Every row gives one point. To make a cloud, some directions were put in groups of two or more. Within a group, all points are equally far from the middle, so they leave a hole (a ring in 2 directions, a hollow ball in 3). The other directions are filled evenly. Then the cloud was stretched, turned, moved and blurred a little. How many holes are there, and how many directions does each take, smallest first?
(in the rows, 128 means zero)

Cloud (20 x 3)
141; 118; 75
171; 108; 109
104; 154; 127
164; 163; 137
107; 106; 107
137; 174; 94
169; 125; 87
131; 122; 73
136; 95; 126
135; 166; 143
131; 96; 98
125; 98; 97
125; 102; 133
141; 179; 115
170; 117; 94
104; 111; 115
104; 160; 103
128; 113; 78
132; 151; 151
139; 164; 81
Holes: 1 (3)

Cloud (47 x 6)
168; 104; 159; 102; 148; 133
102; 91; 125; 163; 116; 140
129; 146; 151; 142; 123; 132
65; 100; 116; 99; 108; 142
110; 97; 156; 99; 87; 118
163; 101; 156; 114; 169; 123
86; 112; 144; 93; 117; 152
167; 96; 90; 146; 115; 114
82; 129; 124; 144; 166; 88
160; 125; 161; 135; 119; 113
144; 99; 148; 160; 131; 122
136; 105; 132; 113; 197; 96
99; 129; 77; 142; 91; 127
173; 123; 109; 115; 168; 128
145; 134; 107; 112; 182; 98
140; 84; 154; 93; 103; 113
105; 134; 116; 110; 85; 182
96; 148; 141; 121; 140; 151
169; 116; 91; 132; 110; 164
144; 108; 125; 110; 59; 117
100; 156; 130; 119; 136; 94
180; 111; 137; 98; 129; 154
90; 152; 120; 127; 161; 132
110; 116; 152; 106; 127; 167
77; 109; 107; 88; 148; 128
86; 109; 110; 119; 156; 62
139; 102; 95; 78; 116; 97
167; 118; 137; 136; 120; 176
141; 113; 142; 103; 67; 109
100; 152; 119; 124; 140; 84
85; 132; 149; 94; 104; 109
120; 146; 132; 155; 117; 143
79; 122; 141; 91; 127; 141
130; 91; 103; 90; 137; 73
130; 88; 153; 88; 112; 140
127; 134; 135; 80; 76; 149
110; 117; 122; 160; 87; 154
168; 92; 110; 137; 130; 84
83; 119; 118; 126; 115; 180
113; 71; 98; 152; 141; 132
115; 95; 69; 102; 114; 114
139; 137; 86; 120; 159; 139
101; 80; 138; 99; 98; 139
174; 99; 120; 148; 111; 109
105; 125; 167; 103; 112; 111
157; 111; 123; 94; 169; 77
81; 125; 103; 99; 156; 140
Holes: 2 (3, 3)

Cloud (73 x 8)
136; 98; 146; 150; 179; 114; 131; 124
151; 69; 124; 115; 103; 140; 141; 129
108; 112; 136; 181; 109; 123; 131; 114
129; 128; 128; 180; 175; 156; 89; 107
147; 118; 156; 118; 93; 124; 102; 132
139; 113; 143; 170; 166; 113; 114; 104
140; 80; 135; 123; 157; 110; 97; 134
122; 162; 89; 119; 129; 92; 152; 161
123; 92; 118; 92; 129; 100; 145; 139
105; 139; 105; 120; 100; 143; 120; 129
153; 122; 78; 112; 154; 98; 125; 165
113; 125; 65; 136; 121; 118; 147; 149
164; 84; 147; 162; 145; 138; 102; 95
113; 88; 159; 111; 155; 140; 112; 140
203; 104; 103; 110; 153; 124; 133; 154
136; 125; 127; 159; 136; 125; 187; 178
187; 84; 146; 118; 145; 170; 115; 146
121; 153; 157; 111; 120; 99; 167; 169
110; 136; 105; 150; 101; 124; 129; 173
182; 126; 145; 112; 121; 143; 155; 190
177; 162; 118; 118; 135; 98; 124; 164
161; 156; 98; 113; 116; 115; 127; 175
93; 89; 127; 129; 130; 137; 186; 167
110; 95; 120; 122; 158; 125; 99; 153
91; 122; 108; 139; 106; 144; 115; 108
146; 131; 70; 138; 141; 128; 150; 122
187; 128; 131; 90; 140; 148; 136; 171
125; 114; 90; 138; 98; 110; 117; 92
127; 110; 131; 171; 158; 129; 99; 161
163; 79; 103; 108; 113; 141; 112; 136
135; 152; 142; 172; 145; 154; 125; 137
155; 98; 94; 87; 137; 93; 183; 174
190; 98; 121; 142; 111; 152; 108; 122
101; 111; 101; 145; 152; 93; 127; 145
109; 103; 135; 152; 143; 133; 104; 170
129; 139; 74; 139; 145; 128; 110; 145
159; 116; 147; 91; 111; 108; 205; 187
151; 157; 133; 94; 132; 122; 136; 190
140; 73; 143; 119; 109; 137; 130; 116
148; 75; 100; 147; 168; 137; 143; 121
161; 140; 103; 140; 137; 154; 139; 159
165; 116; 121; 138; 155; 136; 120; 80
132; 69; 116; 125; 139; 152; 125; 156
172; 129; 118; 135; 146; 133; 101; 82
121; 85; 138; 151; 178; 161; 139; 132
169; 105; 87; 133; 137; 139; 104; 88
127; 88; 135; 120; 120; 147; 193; 188
156; 125; 149; 109; 103; 142; 86; 140
126; 122; 172; 172; 160; 153; 111; 112
114; 101; 102; 85; 106; 110; 185; 173
142; 152; 131; 84; 132; 112; 160; 158
148; 106; 102; 81; 100; 134; 162; 169
176; 122; 125; 142; 118; 138; 109; 171
159; 97; 139; 95; 128; 150; 201; 169
174; 85; 152; 101; 157; 110; 165; 158
148; 71; 149; 161; 148; 155; 135; 136
134; 139; 121; 113; 154; 109; 193; 149
142; 66; 153; 123; 153; 166; 143; 128
144; 135; 99; 104; 172; 125; 114; 151
144; 111; 123; 143; 189; 149; 140; 118
138; 109; 183; 124; 126; 127; 128; 179
145; 162; 127; 128; 158; 123; 123; 179
112; 150; 110; 122; 99; 86; 126; 140
130; 92; 149; 169; 149; 132; 142; 160
125; 154; 148; 132; 130; 138; 175; 185
141; 118; 121; 152; 93; 109; 177; 167
147; 102; 142; 91; 143; 147; 156; 123
144; 74; 135; 119; 162; 154; 159; 179
132; 123; 89; 122; 131; 93; 136; 188
156; 106; 117; 110; 121; 143; 199; 191
180; 127; 147; 117; 114; 129; 164; 127
111; 99; 158; 133; 158; 141; 153; 190
126; 147; 145; 176; 132; 135; 82; 96
Holes: 1 (8)

Cloud (97 x 9)
162; 95; 126; 123; 85; 151; 137; 67; 142
103; 98; 122; 157; 146; 127; 167; 134; 180
141; 97; 100; 150; 171; 104; 159; 152; 151
135; 117; 137; 76; 98; 123; 119; 107; 115
131; 137; 112; 135; 174; 192; 98; 144; 158
119; 108; 136; 92; 93; 116; 108; 101; 142
129; 123; 144; 140; 133; 90; 160; 137; 102
179; 79; 170; 135; 84; 146; 106; 130; 137
146; 82; 125; 135; 158; 151; 152; 104; 95
120; 109; 105; 181; 135; 137; 141; 124; 172
117; 79; 149; 132; 93; 89; 178; 128; 135
132; 116; 87; 124; 98; 125; 146; 148; 99
103; 121; 181; 133; 121; 146; 142; 99; 160
103; 103; 145; 111; 137; 146; 100; 148; 108
148; 154; 144; 136; 138; 144; 125; 183; 120
156; 155; 152; 99; 100; 192; 132; 95; 130
129; 138; 197; 159; 122; 95; 138; 128; 136
117; 101; 147; 155; 148; 167; 107; 104; 107
128; 112; 134; 178; 158; 133; 102; 119; 112
138; 172; 154; 128; 131; 170; 139; 115; 93
151; 67; 146; 108; 66; 126; 138; 107; 147
141; 176; 119; 146; 148; 166; 96; 147; 115
105; 155; 142; 156; 95; 176; 130; 104; 102
157; 122; 96; 157; 102; 127; 109; 123; 165
110; 149; 162; 101; 160; 157; 133; 129; 185
177; 94; 106; 163; 84; 147; 106; 120; 86
117; 176; 127; 128; 151; 156; 128; 111; 110
147; 127; 201; 111; 95; 122; 115; 96; 154
135; 127; 122; 179; 112; 132; 160; 99; 80
180; 118; 162; 116; 128; 156; 104; 93; 146
103; 83; 151; 115; 115; 143; 160; 87; 125
125; 82; 127; 122; 57; 109; 148; 102; 118
113; 134; 151; 112; 62; 158; 89; 122; 118
138; 109; 99; 106; 155; 140; 101; 155; 114
139; 90; 96; 147; 171; 121; 147; 143; 110
146; 64; 164; 141; 127; 155; 127; 107; 112
91; 109; 142; 149; 101; 133; 148; 80; 136
112; 144; 134; 133; 134; 151; 114; 80; 103
111; 125; 172; 91; 157; 108; 149; 130; 177
150; 120; 165; 121; 129; 168; 80; 106; 155
147; 155; 74; 151; 107; 170; 126; 107; 93
164; 109; 112; 152; 159; 171; 152; 136; 136
170; 146; 127; 145; 93; 131; 126; 157; 138
128; 177; 168; 112; 98; 152; 135; 124; 151
147; 153; 140; 117; 83; 131; 143; 151; 152
150; 89; 159; 114; 86; 173; 123; 79; 103
166; 149; 122; 151; 94; 153; 121; 160; 108
138; 94; 145; 91; 146; 173; 138; 154; 143
159; 132; 138; 134; 155; 121; 150; 165; 163
108; 105; 150; 90; 118; 115; 119; 98; 139
123; 137; 80; 133; 153; 183; 145; 90; 112
130; 106; 113; 206; 121; 141; 123; 126; 132
128; 161; 155; 104; 119; 154; 166; 105; 130
144; 168; 165; 137; 59; 147; 113; 123; 109
117; 118; 90; 127; 84; 149; 121; 131; 175
191; 80; 150; 115; 109; 125; 105; 137; 132
167; 97; 193; 158; 77; 109; 117; 131; 126
120; 150; 135; 120; 87; 167; 74; 111; 110
145; 115; 149; 148; 107; 97; 94; 137; 100
101; 121; 90; 153; 139; 149; 163; 132; 98
126; 118; 123; 180; 79; 121; 88; 141; 127
131; 119; 177; 68; 80; 148; 118; 134; 127
113; 109; 166; 99; 97; 124; 162; 122; 101
110; 159; 177; 99; 131; 165; 154; 119; 133
116; 102; 136; 170; 118; 101; 181; 133; 108
99; 106; 106; 165; 122; 99; 164; 102; 103
109; 100; 117; 150; 181; 123; 119; 171; 135
120; 91; 138; 84; 119; 139; 99; 140; 175
170; 117; 144; 64; 136; 167; 111; 151; 144
144; 134; 82; 140; 179; 181; 126; 111; 123
117; 66; 115; 144; 163; 140; 127; 137; 118
108; 112; 103; 140; 130; 125; 132; 172; 192
131; 131; 147; 107; 108; 170; 80; 166; 110
117; 96; 121; 125; 84; 143; 124; 139; 88
164; 113; 77; 104; 153; 169; 110; 142; 173
176; 73; 181; 96; 113; 138; 124; 113; 131
120; 124; 169; 97; 92; 140; 118; 152; 96
88; 136; 129; 113; 152; 126; 147; 135; 184
137; 99; 175; 177; 118; 124; 98; 132; 143
179; 116; 146; 83; 78; 170; 113; 107; 147
149; 117; 140; 150; 127; 176; 85; 137; 165
116; 144; 127; 128; 175; 155; 125; 105; 105
114; 129; 188; 100; 129; 129; 108; 126; 95
125; 164; 157; 104; 71; 157; 115; 142; 143
135; 96; 115; 152; 115; 96; 118; 126; 91
148; 77; 123; 103; 75; 166; 120; 88; 124
173; 129; 91; 137; 104; 138; 101; 155; 107
131; 135; 161; 154; 46; 141; 129; 106; 120
132; 131; 98; 176; 113; 136; 100; 152; 164
157; 151; 158; 135; 136; 184; 129; 107; 90
134; 116; 82; 148; 110; 120; 168; 150; 154
110; 82; 148; 172; 99; 99; 115; 150; 108
151; 114; 172; 132; 137; 158; 73; 115; 121
135; 156; 133; 118; 94; 167; 160; 100; 128
122; 83; 133; 127; 121; 98; 187; 103; 148
100; 118; 109; 111; 139; 116; 158; 104; 113
178; 129; 103; 150; 149; 165; 103; 121; 144
Holes: 3 (3, 3, 3)

Cloud (90 x 9)
78; 140; 135; 125; 160; 154; 139; 163; 89
133; 64; 134; 104; 137; 141; 142; 168; 115
89; 119; 139; 125; 134; 139; 149; 163; 83
110; 145; 167; 105; 140; 142; 109; 161; 109
114; 119; 98; 143; 88; 124; 154; 161; 138
106; 140; 119; 115; 209; 147; 113; 95; 134
126; 132; 119; 99; 181; 110; 155; 193; 93
172; 125; 126; 145; 108; 122; 175; 168; 156
129; 181; 132; 148; 167; 141; 118; 165; 120
128; 84; 172; 126; 185; 120; 143; 171; 141
110; 137; 134; 154; 96; 115; 182; 129; 166
96; 138; 120; 140; 106; 153; 156; 103; 165
145; 101; 149; 101; 180; 136; 96; 161; 77
153; 119; 156; 141; 179; 138; 149; 120; 154
118; 133; 136; 109; 117; 137; 178; 119; 124
121; 109; 159; 157; 152; 154; 142; 121; 176
104; 118; 151; 133; 151; 134; 181; 150; 156
112; 113; 101; 156; 130; 121; 181; 180; 111
111; 84; 161; 150; 135; 113; 142; 155; 117
115; 162; 145; 112; 122; 151; 105; 105; 145
85; 140; 114; 131; 138; 146; 158; 128; 175
103; 135; 107; 87; 124; 162; 140; 130; 109
122; 150; 80; 121; 126; 124; 145; 123; 140
132; 124; 103; 121; 170; 123; 170; 139; 155
122; 153; 135; 127; 118; 161; 139; 158; 77
128; 101; 134; 124; 165; 161; 152; 131; 163
108; 134; 170; 85; 112; 112; 129; 145; 123
125; 94; 109; 110; 124; 177; 169; 171; 129
148; 143; 118; 109; 184; 124; 117; 109; 148
115; 104; 140; 74; 135; 154; 132; 176; 102
107; 185; 114; 119; 140; 104; 88; 125; 133
145; 154; 114; 104; 101; 104; 154; 196; 111
132; 178; 104; 124; 134; 116; 120; 98; 141
125; 110; 147; 149; 195; 126; 104; 182; 115
145; 155; 142; 147; 184; 115; 157; 127; 145
72; 129; 120; 129; 147; 109; 135; 134; 155
153; 113; 164; 142; 144; 85; 143; 156; 170
108; 113; 112; 150; 99; 150; 168; 116; 128
114; 84; 131; 118; 113; 113; 146; 141; 131
133; 109; 177; 78; 154; 132; 124; 161; 106
146; 101; 142; 95; 200; 145; 136; 170; 80
120; 115; 178; 116; 150; 84; 92; 139; 144
142; 88; 151; 95; 168; 113; 110; 187; 105
146; 166; 131; 156; 169; 130; 123; 122; 124
103; 179; 88; 113; 139; 149; 129; 115; 106
108; 143; 127; 179; 143; 108; 126; 151; 136
101; 133; 96; 121; 168; 201; 120; 155; 122
154; 165; 108; 122; 135; 136; 104; 153; 129
138; 78; 170; 102; 160; 96; 130; 143; 165
136; 99; 140; 150; 84; 139; 169; 165; 153
149; 141; 135; 93; 191; 108; 115; 186; 86
108; 158; 122; 140; 162; 88; 167; 136; 159
135; 120; 149; 148; 90; 115; 171; 115; 164
90; 174; 113; 80; 176; 104; 100; 145; 128
118; 140; 115; 140; 115; 122; 186; 136; 105
83; 144; 119; 164; 140; 176; 147; 119; 101
92; 150; 112; 129; 205; 152; 121; 105; 140
101; 174; 103; 165; 136; 136; 154; 175; 141
71; 142; 140; 142; 164; 110; 136; 108; 111
158; 153; 131; 70; 165; 126; 115; 187; 105
77; 147; 113; 146; 130; 177; 95; 132; 97
172; 125; 162; 121; 141; 113; 163; 170; 107
125; 145; 107; 99; 117; 108; 172; 139; 104
107; 158; 136; 164; 139; 121; 91; 135; 131
135; 155; 137; 135; 131; 82; 171; 149; 173
126; 171; 113; 107; 200; 130; 112; 112; 115
140; 128; 154; 102; 132; 155; 110; 191; 97
150; 135; 154; 86; 179; 121; 153; 117; 131
137; 122; 130; 162; 196; 178; 132; 163; 137
77; 148; 139; 165; 141; 138; 136; 98; 110
123; 123; 119; 100; 91; 149; 167; 155; 126
99; 172; 135; 127; 146; 100; 158; 158; 146
114; 159; 130; 132; 147; 104; 126; 128; 82
104; 185; 104; 89; 181; 145; 107; 143; 106
102; 151; 121; 159; 170; 189; 140; 178; 127
162; 125; 138; 123; 160; 87; 174; 173; 149
106; 160; 136; 114; 106; 113; 145; 178; 127
152; 102; 146; 132; 116; 142; 142; 182; 163
169; 88; 150; 134; 137; 138; 147; 140; 147
118; 126; 171; 150; 118; 106; 127; 149; 163
128; 148; 140; 127; 207; 138; 81; 132; 135
153; 97; 139; 108; 188; 146; 117; 145; 86
111; 171; 90; 155; 121; 128; 145; 137; 162
113; 130; 129; 133; 169; 137; 78; 152; 83
117; 155; 153; 92; 96; 87; 140; 147; 136
132; 134; 137; 114; 193; 97; 128; 97; 108
107; 132; 119; 147; 178; 189; 142; 141; 141
110; 135; 179; 135; 172; 136; 137; 151; 134
93; 113; 111; 116; 157; 182; 110; 179; 133
102; 124; 125; 178; 123; 169; 119; 101; 126
Holes: 2 (4, 4)

Cloud (108 x 9)
108; 89; 124; 158; 102; 72; 152; 93; 160
104; 101; 143; 126; 128; 127; 93; 83; 117
111; 142; 112; 173; 124; 131; 194; 121; 107
111; 119; 169; 152; 88; 91; 141; 107; 89
150; 82; 82; 131; 118; 96; 164; 106; 130
140; 167; 108; 125; 171; 122; 131; 113; 230
101; 146; 105; 124; 151; 133; 150; 108; 174
77; 135; 86; 104; 143; 112; 147; 126; 106
127; 107; 137; 118; 96; 122; 152; 113; 74
99; 130; 110; 128; 83; 127; 167; 127; 162
102; 155; 127; 100; 144; 142; 135; 115; 182
100; 148; 176; 97; 105; 112; 119; 132; 187
94; 112; 138; 144; 111; 111; 144; 113; 163
108; 164; 95; 111; 121; 143; 140; 153; 135
118; 112; 118; 164; 66; 104; 157; 148; 123
113; 160; 119; 110; 107; 117; 184; 135; 159
97; 150; 151; 159; 148; 152; 130; 159; 131
93; 83; 135; 142; 150; 130; 128; 98; 99
121; 122; 125; 161; 118; 115; 125; 102; 179
101; 137; 154; 130; 104; 148; 104; 114; 175
118; 97; 131; 124; 155; 116; 195; 100; 142
98; 136; 135; 124; 151; 106; 158; 142; 171
105; 144; 129; 120; 107; 104; 137; 85; 178
112; 170; 89; 148; 119; 130; 152; 80; 150
132; 142; 120; 156; 86; 154; 146; 126; 130
92; 137; 103; 128; 109; 90; 177; 127; 104
104; 125; 158; 132; 119; 131; 136; 116; 81
123; 142; 146; 135; 146; 112; 94; 102; 141
126; 139; 116; 77; 116; 98; 128; 95; 126
82; 151; 163; 93; 134; 108; 98; 158; 156
151; 111; 110; 130; 122; 122; 195; 141; 141
98; 101; 91; 188; 134; 111; 115; 107; 127
99; 115; 102; 130; 166; 113; 122; 141; 167
116; 139; 97; 110; 92; 107; 150; 58; 171
96; 140; 144; 124; 141; 151; 101; 113; 120
118; 165; 136; 138; 121; 117; 148; 101; 201
130; 126; 138; 105; 145; 88; 110; 136; 130
131; 112; 123; 152; 108; 99; 80; 113; 113
122; 81; 118; 147; 103; 84; 165; 130; 96
110; 151; 125; 120; 132; 149; 139; 97; 168
113; 185; 138; 104; 138; 122; 126; 81; 186
131; 115; 105; 153; 125; 162; 157; 156; 102
115; 165; 155; 134; 137; 164; 142; 134; 148
88; 117; 147; 144; 106; 98; 123; 95; 153
64; 105; 156; 121; 143; 147; 148; 145; 127
90; 106; 150; 137; 136; 111; 162; 134; 153
110; 121; 111; 166; 118; 91; 164; 145; 97
149; 139; 166; 123; 141; 157; 133; 120; 147
88; 109; 121; 112; 90; 135; 128; 64; 122
95; 79; 113; 153; 130; 141; 112; 107; 128
85; 109; 118; 148; 166; 101; 136; 118; 148
104; 103; 173; 103; 146; 147; 165; 103; 127
99; 56; 67; 170; 132; 100; 159; 140; 51
121; 140; 88; 142; 136; 91; 198; 137; 129
112; 120; 149; 134; 112; 115; 99; 96; 101
114; 149; 134; 153; 117; 96; 113; 116; 119
122; 142; 108; 160; 144; 139; 126; 135; 128
128; 182; 106; 129; 114; 88; 137; 138; 221
111; 78; 145; 131; 81; 77; 129; 120; 86
115; 137; 143; 173; 98; 107; 173; 110; 121
61; 166; 153; 124; 139; 126; 132; 106; 116
135; 142; 169; 153; 146; 143; 148; 150; 147
119; 111; 159; 91; 125; 129; 125; 138; 160
129; 118; 145; 179; 138; 122; 145; 188; 129
48; 101; 116; 134; 93; 87; 110; 106; 116
110; 126; 116; 143; 79; 138; 158; 96; 178
104; 165; 143; 148; 116; 106; 177; 100; 109
98; 100; 149; 151; 158; 127; 125; 160; 69
118; 122; 96; 139; 103; 132; 94; 164; 149
95; 116; 100; 90; 90; 103; 100; 94; 113
133; 65; 101; 134; 128; 120; 116; 116; 62
112; 175; 120; 111; 100; 147; 148; 160; 149
100; 90; 76; 148; 109; 99; 166; 129; 93
96; 139; 123; 143; 102; 115; 85; 84; 152
104; 127; 148; 102; 168; 118; 105; 123; 174
96; 118; 158; 115; 123; 137; 137; 138; 168
119; 119; 167; 110; 133; 140; 122; 179; 120
80; 139; 121; 119; 122; 103; 156; 113; 151
110; 125; 163; 173; 125; 102; 148; 119; 141
158; 116; 122; 163; 154; 88; 114; 140; 139
89; 154; 150; 135; 99; 121; 149; 94; 156
148; 121; 120; 104; 156; 118; 139; 62; 169
124; 122; 115; 152; 93; 127; 112; 89; 183
122; 111; 167; 153; 77; 94; 107; 130; 107
132; 126; 109; 122; 120; 134; 121; 140; 114
90; 124; 93; 154; 142; 111; 168; 160; 81
122; 172; 141; 83; 112; 105; 97; 131; 167
71; 134; 144; 137; 111; 125; 143; 148; 167
149; 160; 165; 109; 149; 151; 127; 116; 147
142; 137; 112; 165; 95; 116; 110; 129; 144
109; 117; 134; 128; 99; 105; 136; 94; 64
120; 183; 135; 136; 141; 131; 103; 114; 177
124; 111; 126; 134; 134; 86; 127; 112; 81
137; 129; 147; 90; 156; 119; 138; 75; 172
121; 197; 173; 134; 109; 101; 111; 101; 207
84; 61; 151; 149; 111; 124; 169; 85; 70
104; 160; 119; 131; 119; 94; 168; 79; 178
109; 93; 98; 174; 122; 97; 149; 140; 75
106; 184; 163; 112; 99; 126; 95; 99; 208
101; 106; 148; 145; 95; 107; 120; 109; 70
102; 84; 80; 130; 109; 101; 148; 88; 127
116; 140; 134; 113; 91; 92; 150; 100; 86
131; 144; 130; 172; 74; 120; 156; 94; 162
115; 146; 149; 155; 68; 144; 96; 155; 138
153; 146; 116; 160; 85; 122; 146; 120; 147
97; 119; 94; 139; 174; 121; 151; 173; 94
160; 85; 81; 141; 148; 85; 153; 122; 137
151; 162; 148; 127; 156; 151; 122; 149; 153
Holes: 1 (2)
